Each row is a point. Examples show where two turns around zero, p and q, send a point. Write where each new point lands after one turn and then the other. Backwards means that the second turn is done in reverse. Each puzzle has new turns, and all numbers are rounded.
In the rows, zero is written as 128.

Turn p:
[ 78 131 129] => [104 157  95]
[130 150 142] => [128 147 145]
[168 113  99] => [163  91 133]
[153 120 115] => [147 106 135]
[111 125 154] => [ 99 138 132]
Turn q:
[167 111 137] => [166 128 107]
[127 115 137] => [138 117 134]
[108 172 140] => [106 163 155]
[109 113  98] => [102 102 117]
Where do these land?
p, then q backwards: [145  86 133] => [103  93 112]
p, then q: [120 142 153] => [119 143 152]
q, then p: [137 161 102] => [145 161 107]
p, then q: [ 99 125 157] => [ 95 129 153]
q, then p backwards: [139 126  95] => [101 108 117]

Turn p:
[145  98 154 108] => [135  97 134  93]
[143 127 105 160] => [147 135  97 148]
[134 150 107 132] => [132 157 120 136]
[ 73 151 120 158] => [100 135 141 187]
[139 112 125  88] => [114 128 125  86]
[133 131 157 122] => [139 117 152 119]
Turn q:
[144 102 120 170] => [159 140 143 166]
[121 127 121 131] => [126 127 121 135]
[156 133 159 100] => [132 125 155  86]
[ 88 145 128 124] => [ 90 119 111 136]
[104 103 127  91] => [126  81 112 117]
[154 158 113 152] => [135 176 125 129]
Where do these land?
q, then p: [127 116 140 135] => [137 112 132 130]
q, then p: [161 118 145  90] => [127 122 139  75]
p, then q: [136 155 151 150] => [137 151 163 125]
p, then q backwards: [115 129  90 169] => [100 129  87 157]
q, then p: [101 121 115  96] => [ 99 120  96 119]

Turn p:
[114 135 101 109 106 152 163 123] => [120 153  94 138 145 158 149 137]
[156 142 154 144 137 162 110 146] => [147 154 173 146 126 118 115 138]
[ 82 177 125 130  98 107 157 143] => [ 80 166  94 128 112 109 158 107]
[134 125 142 144 180 133 117 144] => [137 116 149 138 141  87 106 150]
[160 116 119 107 110 100 150 101] => [139  95 123 121 117 158 169 126]
[138 117 159 158 160 160  92 107] => [156 122 173 140 159 110  92 110]
[126 100  99 106 102 106 122 131] => [125 110 100 104 106 161 122 133]
[112 100 142 101 135 100 122 129] => [102  97 130  96 131 132 121 136]
[136 133 146 126 166 140  82 126] => [154 129 161 105 143  99 102 132]
[129  93 112 125  89 128 155 128] => [113 115 107 145 117 178 130 129]
[120 170 109 157 125 120 138 130] => [133 151 104 147 113  98 144 110]
Turn q:
[119 137 157 154 105 127 129 106] => [126 107 139 152 101 126 126 100]
[111  88 154 111 111 113 105 109] => [ 94  93 116 100 112 108 130 113]
[148 131  89 117 124 136 130 129] => [133 161 110 118 127 148 123 141]
[161 129 142 139 127 103 146 151] => [161 111 129 136 113 120 120 161]
[152  94 113  99 144 119 107 112] => [131 133  90  82 131 115 129 129]
[110 169  86 167 127 108 130 148] => [124 166 134 182 139 125  92 142]
[120 151 111 166 167 158 138 143] => [157 150 154 150 171 143 110 114]
[148  97 116  99 109 109 122 129] => [115 123  98  96 108 127 126 153]
[ 96 104 126 126 113 147 154 119] => [ 99 104 126 131 140 164 130 118]
[ 93 140 153 119 173 149 143  93] => [130 113 129 142 172 124 169  84]
[151 169 162 111 109 139 104 168] => [140 148 183 120  95 108 153 152]
Where do these land?
p, then q: [109 166 136 141 144 113 162 124] => [124 114 101 176 145 123 120 138]
p, then q: [140 123 146 135 143 132 161 139] => [134 101 146 143 142 127 107 134]
p, then q backwards: [130 109 140 135 136 129  99 103] => [128 107 144 156 144 146 122 131]
p, then q backwards: [ 98 117 143 134 146 153  67 137] => [130 103 106 169 144 136  81 155]
q, then p backwards: [181 154  96 123 142 131  82 135] => [129 182 103 118 127 154  83 151]
p, then q backwards: [126 109 122 134 133 103 144 137] => [120 113 139 125 112 105 141 122]
p, then q: [122 111 143 112  35 103 141 122] => [ 84 128 145 132 122 196 159  79]
q, then p: [109 142 129  99 135 131 151 125] => [112 127 113 158 144 116 134 142]
q, then p: [137 122  97 137 138 158 144 129] => [159 153 140 129 150 122 125 142]
